Every row gives one point. Two turns around zero, p and q, are shown by what they do to some points. Where does a point land after both, in the order given? Backwards means that the second turn is done in reverse. Each puzzle has new turns, and all numbers are rounded.
In the rows, 128 means zero.

Turn p:
[135 113] -> [143 134]
[121 124] -> [132 121]
[ 76 110] -> [144  75]
[147 141] -> [116 147]
[160 151] -> [106 161]
Turn q:
[133 149] -> [142 144]
[153 141] -> [156 128]
[98 94] -> [ 86 112]
Where do these land?
p, then q: [164 156] -> [121 173]
q, then p: [119 107] -> [142 110]
q, then p: [115  98] -> [148 102]
p, then q: [114 151] -> [101 127]

Turn p:
[140 140 137  72] -> [126 167 114  86]
[130 125 147 137] -> [129 132 148 133]
[154 160 130 116] -> [116 166 114 136]
[112  84 105 163] -> [157  75 131 145]
[104 131 121 153] -> [112 100 132 142]
Turn q:
[117 117 128 103] -> [135 107 122 146]
[115 114  90 135] -> [ 91 129 120 149]
[188 137 155 128] -> [166 152  99  89]
[125 140 100 113] -> [105 107 115 124]
[105 119 135 110] -> [136 108 137 149]
[118 142 160 179] -> [134 164 176 111]
Where do these land?
q, then p: [101 104 136 151] -> [106 131 157 153]
q, then p: [116 129 158 136] -> [132 154 147 135]
q, then p: [105 164 131 149] -> [120 137 159  94]
q, then p: [151 140  99  85] -> [159  96  93 113]
p, then q backwards: [167 103 116 120] -> [152 106 163 121]

Turn p:
[164 129 100  77 150 138 113 113] -> [149 142 119  88 168 122 110  90]
[135 120 123 136 135 144 115 117] -> [129 132 130 128 118 137 115 107]
[104 152 179 113 131  84 146 105] -> [141 138 166 113 114  84 154 173]
[120 137 160 193  93 148 119 108] -> [133 119 146 188  71 128 139 117]
[150  91 123 128 106 125 127 139] -> [110  96 132 125 140 144 143 105]
[125 117 131 114 137 142 117 170] -> [120 132 134 132 158 164 120 139]
[ 62 159 135 122 128  68 113 153] -> [154 107 127 118 120 122 119 220]
[161 134 107  98 117 165 126 121] -> [147 144 110 127 158 135 136  83]
[169 109 114 134 163 119 146 127] -> [ 86 129 127 112 145 107 106 102]
[120 147 123 132 121 118 144 142] -> [126 127 112 141 134 117 135 149]
[ 98 112 114 161 128 157 143 111] -> [111 142 105 135  81 148 132 121]
Turn q:
[146 123 144 133 151 121 105 169] -> [114 121 131 172 135 107 105 143]
[161 115 133 117 156  97  96 125] -> [ 86 101 148 148 141 139 103 132]
[ 93 100 121  91  96 151 138 160] -> [151 147 118 126  58 122 118 134]
[138 148 115 140 103 150  98  96] -> [164 117 150 130 146 165 142 118]
[120 115 108 155 104 127  95  89] -> [153 122 169 111 141 149 121  93]
[167 131 161 123  98 133 155 160] -> [134 113 135 134 116  97 153 185]
[104 113 136 147 157 109 157  92] -> [ 93 149 126  96 145 114 141  93]
[109 102 109 124 149 174 122  91] -> [129 127 124 136 107 149 154  67]
[123 170 157 126 144 123 150 126] -> [113 155 104 128 156 131 149 153]
[118 162 111 118 161  94 139 157] -> [110 136  80 126 151 126  92 145]
[129 130 112 135  88 128 154 143] -> [161 120 123 100 116 110 129 146]
Where do these land?
q, then p: [122 140 108 107  85 135 162 138] -> [132 111 109 127 180 134 150 111]
p, then q: [100 115 157 113 143 117 146 147] -> [130 158 101 146 112 112 129 153]
q, then p backwards: [145 121 154 137 100 146 101 115] -> [125 129 177 124 109 130 112 132]
q, then p: [121 170 155 147 111 165 122 154] -> [ 96 130 116 169 153  93 104 123]
p, then q: [108 114 128 152 153  77 147 117] -> [133 155 140 118  91 123  83 149]
q, then p backwards: [140 151 113 104 106 149  87 138] -> [ 99 138 131 140 106 143  84 150]
p, then q backwards: [ 97 107  77 167 158 124 145 110] -> [107 111 102  70 149 106 158 149]
q, then p: [160 114 143  95 147 107 133  81] -> [120 160 128 112 104 171 163 153]
q, then p: [160 120 117 129 149 133 109 153] -> [105 100 135 128 101 145 111 124]
